Each row is a point. Any point is a mix of the corners, with weights that add up to 1. It lies inside the corners' shape when no weight is negative. Say inside or outside, and name the corners with a negative weight.

Corners:
(1): 9	15	-24
(2): -71	75	40
(3): 0	-27	19
(4): -87	12	-3
Points:
-5	-14	11 => inside
-2	15	-19 => inside
-71	14	16 => outside (1)
-6	-19	17 => inside
-55	27	11 => inside
-81	66	23 => outside (3)
-38	24	16 => inside
-2	0	-3 => inside

Corners:
(1): -44	-50	28	22	77	-15	86	-7	-22
(2): -7	-56	-36	9	-36	12	-22	-25	-24
(3): 12	-5	-30	81	-2	-54	13	29	-24
(4): -52	40	0	17	14	60	-15	17	13
(5): -49	-60	95	-56	18	-25	3	-59	-49
(6): 17	18	0	-13	-51	43	-28	56	16
(7): -35	-10	12	39	25	-25	33	-6	42
(8): 5	9	18	-44	-8	37	-11	-34	-2
(9): -15	9	-36	6	-23	-48	15	27	-10
(10): 15	-15	-24	2	1	-34	-42	56	4
Points:
-30	-25	-2	4	7	-25	17	16	-10 => outside (3, 8)
-14	3	10	14	7	-17	12	15	3 => outside (2)
5	-4	41	-1	16	8	-14	6	-38 => outside (2, 7, 9)
-17	14	2	2	-8	-9	-5	11	12 => outside (1, 2)
-33	10	3	12	9	24	-3	5	8 => inside
-8	-23	-26	68	17	-22	8	44	9 => outside (5, 8, 9)
0	-3	-7	19	-11	-5	-1	28	-4 => inside

Corners:
(1): 7	13	6	6	0	5	-9	8	-15	-6	19	14	9	-68	3	42	14	-22
(2): -5	-1	-46	40	-30	23	12	-3	-13	-2	-25	10	-72	15	-59	49	-48	-28
(3): -2	36	-57	-21	37	8	-26	-1	15	0	22	17	-53	8	-30	40	8	-10
(4): -25	11	13	-18	10	-5	13	-7	3	-20	-26	22	-11	39	-29	-5	11	16
(5): 31	55	8	23	15	21	-43	90	27	-8	11	-3	26	-16	11	-15	19	79
(6): 9	-1	8	-5	-46	12	-8	-24	-3	-5	25	-23	15	-58	27	60	-15	-26
(7): -31	24	-50	0	2	5	-1	-17	15	-14	-25	-7	16	25	20	-12	-12	31
(8): -23	25	8	17	-45	13	15	-22	32	-16	-12	1	-59	-72	-2	-13	2	4
(9): 5	50	5	1	-25	21	-12	1	-9	59	-5	9	20	17	5	-9	17	-12
(10): -15	47	29	-18	3	3	0	-14	-14	21	-39	1	3	-5	21	-16	-18	-26
(11): 2	-7	-2	-22	-10	-7	-5	-11	10	15	-34	13	3	-18	-10	-1	-31	-37
(12): -3	-8	-4	2	13	-7	22	-17	31	21	-9	-95	21	-42	19	-13	-5	-26
(13): -1	3	5	6	15	-10	16	-9	19	-23	-13	16	10	42	7	-21	1	-19
(14): 3	-8	-5	0	2	47	3	2	34	17	-23	-67	18	-24	27	-25	4	-27
(15): 2	-1	-1	28	-2	6	8	-25	25	8	-7	15	15	-15	17	63	5	45
(16): -12	8	5	-19	28	-1	-38	-29	-16	7	-14	17	4	21	-7	-21	-8	-19
(17): -5	4	8	-19	25	0	10	22	0	-8	16	21	6	14	19	-8	-9	23
(18): 7	-4	-18	-17	2	-10	2	-16	-14	-2	-25	2	-1	34	29	-1	21	11
(19): -30	4	10	-7	24	-4	-32	45	-3	24	12	9	10	-1	14	43	9	-18
Points:
-4	19	-3	0	-2	10	-10	2	4	2	-7	13	-4	-5	3	8	1	3 => outside (12)
-1	25	-8	0	-8	6	2	-3	0	-2	-6	22	-10	2	-1	12	0	5 => outside (12, 14, 16, 19)
-17	-5	-22	-1	-12	7	-1	-28	1	-3	-12	22	-22	2	-19	31	-1	-22 => outside (5, 10, 12, 17)
-9	14	-3	0	3	6	-5	2	9	7	-11	-1	1	5	6	8	-2	1 => outside (1)

Corners:
(1): -23	12	-38	19	-20	7	-24	27	-9	-1	7	23	-59	-18	11	7	20	14	-24	11
(2): -33	41	0	30	-33	-7	18	55	40	10	18	16	16	65	-14	-11	17	4	4	-37
(3): 19	-7	1	-27	41	-15	-28	15	-13	-33	9	-34	-20	53	45	1	21	78	-51	-8
(4): 23	54	-29	-33	1	-12	-17	-13	-36	-33	-15	11	-5	-7	40	-6	-11	-75	-69	-16
(5): 58	-17	15	-33	-6	-28	-4	-5	-7	1	18	-78	64	-24	-6	-28	50	-12	2	2
(6): 13	28	-17	-25	6	-8	-29	23	-2	-7	-7	-6	-42	-31	-30	29	-67	58	-31	23
(7): -12	-12	2	-6	4	-55	30	-15	9	-18	-1	-35	4	-7	27	-13	18	11	-1	15
(8): -17	-3	34	-26	40	10	-18	19	14	44	22	-10	19	35	9	-12	-7	-25	45	25
(9): 37	20	-32	3	25	5	6	-49	7	-17	6	-22	-30	-12	26	-12	38	11	17	-38
(10): 6	-44	56	-24	11	17	63	50	3	50	4	-12	64	-2	30	-61	9	-10	29	-22
(11): -14	23	7	-21	10	-31	50	28	-71	-19	18	-43	4	-10	6	-10	19	20	-12	17
(12): 11	-45	-28	-29	59	18	16	-17	-8	-61	5	-11	-14	17	3	30	51	6	-15	-10
(13): 40	-19	9	-37	36	57	-49	9	32	5	-76	-26	-95	-7	17	-13	44	-19	-42	-3
(14): 1	-24	-28	31	-15	-46	-13	-41	-56	19	-14	-29	26	19	56	68	14	-25	45	-36
(15): 11	82	-31	26	-37	-17	-22	4	-39	-59	-33	46	-18	-24	3	12	73	-21	21	9
(16): 7	-16	55	30	-38	43	47	-11	35	18	12	-4	-26	12	21	-11	27	-34	29	-18
(17): 19	36	-5	27	-18	-10	-25	27	-20	-76	-5	13	-13	-47	-40	-5	4	-18	-13	-34
(18): -4	-26	-35	-28	-13	20	1	59	-13	-32	-26	-8	18	8	3	-13	-16	7	38	27
(19): -31	-50	-13	-55	3	11	-15	-54	1	1	-10	-26	23	-19	33	2	9	-17	41	-23
(20): -8	-88	6	-25	11	-20	10	-3	-26	8	11	6	-48	36	-30	10	-12	3	8	8
(21): -8	-57	-12	10	1	67	-9	16	25	7	-52	-14	7	33	-26	-62	19	35	-34	0
Points:
-5	-27	-12	-29	25	8	12	-24	-29	25	-11	-16	7	14	23	-12	60	-48	6	-9 => outside (3, 6, 7, 16, 17, 18)
3	-7	-6	-11	12	-11	-8	3	-6	-3	-2	-21	0	8	5	0	7	8	-14	-13 => outside (15, 16, 18)
5	15	-8	-2	-3	1	-7	5	-4	-17	-12	-8	-2	-3	14	-2	24	-7	0	-12 => outside (20)
6	0	-7	-6	1	8	-9	13	-8	-12	-7	-6	-11	1	4	-2	14	2	-4	-9 => outside (7)
4	5	-18	-2	2	-14	-22	-4	0	-10	-6	-7	-14	8	3	8	15	0	-13	-11 => outside (10, 11, 16, 18)
-7	-14	3	-6	-2	8	12	4	-6	13	10	-12	0	15	13	1	14	11	24	0 => outside (4, 7, 13, 17)

Corners:
(1): 60	-10	0	-18	-10	63	5	-13	0	-6	26	68	5	-45	24	8	0	-24	-55	-15
(2): -12	20	-75	-6	-11	-95	18	-4	-15	20	-5	-54	80	-6	15	13	56	28	-45	-9
(3): 18	-3	-29	33	-23	-42	-13	-24	-19	-67	-12	-11	55	29	1	5	15	46	-65	-6
(4): 27	17	-20	-7	-16	59	-23	-24	-41	-19	5	35	-24	-5	55	7	10	30	-6	-9
(5): -40	-51	12	-39	-1	0	-30	-23	22	0	-11	27	0	17	57	-26	-27	6	-3	-4
(6): 10	5	-17	20	-43	-56	2	-61	12	79	-30	-65	83	19	12	12	32	69	-32	-40
(7): 75	-25	-8	-10	19	45	17	-11	-48	-10	63	36	-47	4	-3	-27	-18	5	26	25
(8): -43	31	-26	4	20	-34	-11	-55	-9	35	15	-45	80	29	-19	7	57	18	-55	-4
(9): 4	-1	55	-39	-8	45	6	-12	-2	-19	-57	-9	8	-24	-11	32	-16	-8	-2	6
(10): 28	-57	19	-8	8	23	30	4	-17	3	55	33	-37	-2	51	28	8	2	3	-55
(11): -1	16	28	32	-11	6	-20	-4	33	-5	23	46	-37	-19	1	29	-22	1	-2	-14
(12): 13	34	-12	7	28	20	-33	-8	23	-41	-54	-2	-49	-20	23	-4	-70	1	-19	-45
(13): -9	9	43	-1	16	-19	-14	18	-1	27	-25	29	1	-3	26	-28	-21	69	-62	-32
(14): 20	6	29	-1	3	-1	-73	4	24	-24	-19	-19	-7	11	13	18	-8	1	-33	9
(15): -24	2	1	-31	-7	47	12	37	31	6	-2	12	3	29	39	43	-57	48	-12	-5
(16): -28	15	-65	-22	-26	-70	-21	-11	-48	27	4	-50	79	29	-20	21	31	17	-38	-54
(17): 35	-1	-3	-13	71	13	-14	3	-11	-15	-26	39	13	7	19	37	-37	27	28	-17
(18): 8	-5	-36	-3	12	58	-17	36	20	-2	-21	32	-16	7	-6	-5	10	52	-27	-9
(19): 52	-6	11	23	7	42	26	44	-45	-20	34	40	-27	16	7	-32	12	-59	34	-20
(20): 5	-36	-26	25	1	54	-24	19	-5	6	-19	-12	9	-45	53	0	-24	33	7	-9
(21): 29	-17	-26	37	19	16	23	-17	-32	5	-22	40	-45	4	15	29	-32	-34	-38	47
Points:
31	-11	2	5	6	14	-11	-6	-4	-11	-11	22	-13	-11	22	-2	-12	11	-15	-9 => outside (8, 15, 16)
25	-9	19	2	1	29	-1	-2	-20	12	2	18	-7	-6	4	14	6	-4	-7	-5 => outside (2, 3, 5, 12, 15)
4	1	-21	-1	2	-12	-11	-3	-9	3	12	0	22	12	18	6	6	26	-21	-30 => outside (9, 21)
17	-7	-5	-1	-1	11	-2	-11	-7	8	-3	5	5	3	13	4	-4	19	-13	-8 => inside
10	-1	-21	2	2	4	-10	-3	-7	0	3	9	13	4	19	6	2	20	-25	-13 => outside (9)
16	2	-3	-5	0	23	-9	-6	-13	-3	-1	21	-5	-2	28	5	-7	22	-20	-13 => inside
9	-4	-9	-8	10	11	-6	1	-9	8	-8	7	6	5	20	1	-4	19	-20	-10 => outside (3, 11)
-8	9	-44	-3	-19	-21	-25	-18	-4	4	-19	-31	43	17	13	-3	5	48	-65	7 => outside (9, 10, 11, 17, 19)

Corners:
(1): 23	33	-22	2	-33	-20	-39	19	3	-19	3	-15	-19	23	-4	6	91	5	24	21
(2): -30	11	-10	38	10	-21	-2	-14	23	8	-15	24	7	-70	-17	10	-23	-26	2	-2
(3): 1	-17	0	-14	8	-21	16	19	7	-2	-80	30	-2	-20	-3	11	-19	-17	1	-17
(4): -6	-27	-26	-25	12	-1	3	41	1	-7	-14	-21	22	-2	1	6	-36	1	4	21
(5): -33	10	-1	12	16	-23	10	4	-51	-6	24	22	-2	-14	12	92	-23	-14	21	21
(6): 25	-13	7	-12	-2	-12	8	38	-18	28	38	12	14	9	2	4	-25	-7	4	16
(7): 9	-15	13	-14	-11	-9	4	28	0	15	40	-4	26	24	9	-22	19	56	-8	1
(8): 21	9	7	10	-33	72	-31	4	31	-5	16	-4	-8	15	-14	-24	-17	-3	-9	4
(9): 10	-15	-7	-16	5	-8	5	-1	-20	-12	14	-17	9	4	-21	7	-18	-12	-9	7
(10): 26	12	17	46	2	10	8	29	10	11	38	-3	5	-4	-18	-5	-17	-12	-18	22
(11): 31	11	18	-22	0	31	-24	26	36	6	29	-20	6	-19	-9	-2	-3	23	-3	19
(12): 13	-9	-24	-23	6	27	8	16	12	-12	31	13	0	-11	14	1	-18	4	7	-52
(13): 36	5	12	-5	-13	-22	16	27	8	0	19	42	6	5	0	-33	3	14	28	-7
(14): -25	9	13	24	23	-9	-30	18	1	4	40	11	-15	-79	-2	18	-36	-22	-11	11
(15): 32	19	16	-5	-4	-14	6	7	29	-12	18	22	9	5	15	-9	14	-9	2	6
(16): 19	18	-5	2	-31	-16	8	20	-1	-5	-17	-6	6	-28	9	-15	-13	-2	2	13
(17): 16	11	12	2	7	-8	9	17	-7	11	1	-23	1	10	14	-10	-11	4	10	7
(18): 1	-61	13	-29	7	-22	-11	21	-15	1	24	-22	0	-6	-4	25	-7	3	15	-24
(19): 14	-19	-14	14	-2	-15	-24	22	25	15	37	0	-25	-44	-5	-10	-34	4	-5	29
(20): -95	-57	-4	-34	0	51	14	32	-14	-8	23	-43	-3	9	-21	38	20	7	-2	22
(21): 24	4	13	-9	-5	-20	7	40	30	15	16	-17	4	20	-25	-15	-15	5	-8	2
Points:
-2	-15	-1	-5	4	10	-2	21	4	6	24	-4	3	-18	-6	10	-29	2	-6	3 => outside (1, 13, 15, 17)
1	-1	3	2	-6	8	-7	15	7	4	26	-8	0	-9	-5	2	-6	2	-2	8 => outside (3, 4, 13)
7	-1	7	3	-4	2	-5	18	14	4	15	-2	0	-13	-9	-7	-8	-3	-4	4 => outside (4, 5)
3	-6	1	-4	-3	3	-1	20	5	0	17	-1	4	-8	-5	5	-8	2	0	4 => outside (17)
11	-4	4	-3	-4	0	-4	22	10	3	17	1	1	-9	-4	-7	-8	1	2	3 => outside (5)
3	-7	-1	-3	1	-7	2	17	-3	0	9	4	2	-7	0	9	-12	-3	4	1 => outside (11)
7	-7	1	-5	-2	4	3	21	6	1	8	3	5	-8	-3	0	-20	-1	1	2 => outside (1)
3	-5	6	-1	1	-2	-4	18	8	3	9	3	1	-8	-6	5	-8	-2	0	9 => outside (12, 16)
7	12	-2	7	-4	-5	6	11	12	-1	-2	-3	1	-9	-5	4	6	0	-2	5 => outside (4, 6, 8, 13, 14, 18)

Corners:
(1): -49	33	-17	15	-74	45	29	33	-44	6	-5	10	-23	-64	8	-6	-49	8	29	-26
(2): 45	64	-74	5	14	-54	21	-29	52	-18	53	-31	31	-41	57	5	-24	17	-25	-28
(3): -3	-48	19	6	0	1	23	-82	-49	-31	59	14	-42	18	55	0	-51	-5	50	21
(4): -43	7	-56	-61	-38	37	-2	9	-68	-27	50	16	19	-33	37	-7	-19	4	53	12
(5): -16	-23	3	-86	35	-15	-55	21	-50	11	92	29	55	-79	30	-64	27	30	64	23
(6): 46	-14	32	27	30	35	16	-35	-19	-15	-37	29	64	-30	63	63	10	39	10	19
(7): 8	-39	38	-23	44	-11	55	-69	45	-8	-27	3	-9	29	-39	10	-25	20	-33	29
(8): -64	-11	24	-16	-38	-21	52	-38	-36	27	34	-16	-22	57	-27	8	-70	16	-2	-13
(9): 13	52	-13	-3	-18	34	59	-28	44	-48	53	2	30	26	-42	-17	31	-37	17	-54
(10): -22	13	32	-83	71	-23	-35	-66	5	-17	38	-24	17	5	-50	64	-35	1	-19	1
(11): -41	38	-26	-32	17	59	18	-11	-4	-16	19	-7	45	-22	-22	-3	50	-43	-14	44
(12): -1	75	-22	-15	41	44	-24	22	29	27	9	-3	24	-22	17	-33	26	-39	53	45
(13): -48	-11	-35	-40	11	56	-41	49	-11	30	85	21	-67	-8	6	19	-45	-20	25	-44
(14): 9	20	-39	25	-42	-22	-4	-29	10	-42	-18	-2	36	-2	-11	21	27	-12	-24	38
(15): 30	6	23	-24	11	-30	-56	69	19	50	55	-50	6	-42	43	4	56	41	-43	2
(16): -20	-26	22	34	27	-44	20	50	20	-56	72	-1	-17	-39	25	48	-55	32	-53	10
(17): -43	71	-12	75	-33	48	31	-42	46	-31	-52	-47	1	-12	32	32	27	40	3	-5
(18): -19	74	23	-35	-28	-54	25	-50	4	35	29	8	-24	-14	-28	84	5	33	-22	-54
(19): 4	0	31	-37	61	-26	3	6	40	-21	10	-17	0	45	-18	-23	26	-44	-15	-20
(20): -48	-23	-16	13	-68	51	25	-29	33	-4	-7	-51	-51	11	-50	79	-22	-31	44	-59
(21): 4	82	-16	28	35	-33	18	-23	-6	-34	56	-49	-31	13	-35	95	28	17	-56	-11
Points:
-11	1	20	26	-3	22	27	-33	12	-17	-4	-26	-4	13	-11	35	-4	7	-11	20 => outside (2, 4, 5, 13, 18, 19)
-15	9	9	-13	8	8	12	-18	4	-6	15	-6	-3	-1	-9	24	-1	3	1	0 => outside (2)
-17	13	24	-28	17	-4	11	-9	-20	-5	32	3	11	-11	7	9	1	17	0	11 => outside (2, 13, 14, 20)
7	30	-10	2	25	36	5	-23	35	-13	6	-18	3	6	-8	7	17	-30	11	4 => outside (4, 5, 8, 16, 18)
-22	-3	-8	-19	-7	17	-4	14	-14	-5	50	-14	-18	-1	-11	15	-13	-13	-3	9 => outside (2, 5, 6, 17, 18, 19)
-25	38	-31	6	-20	18	22	-13	3	-24	28	-10	-10	-23	-1	29	3	4	8	-6 => outside (6, 8, 10, 15, 19)
3	39	-23	5	-4	16	8	11	28	-8	15	-15	9	-22	7	17	21	-4	-7	-8 => outside (3, 5, 8, 10)
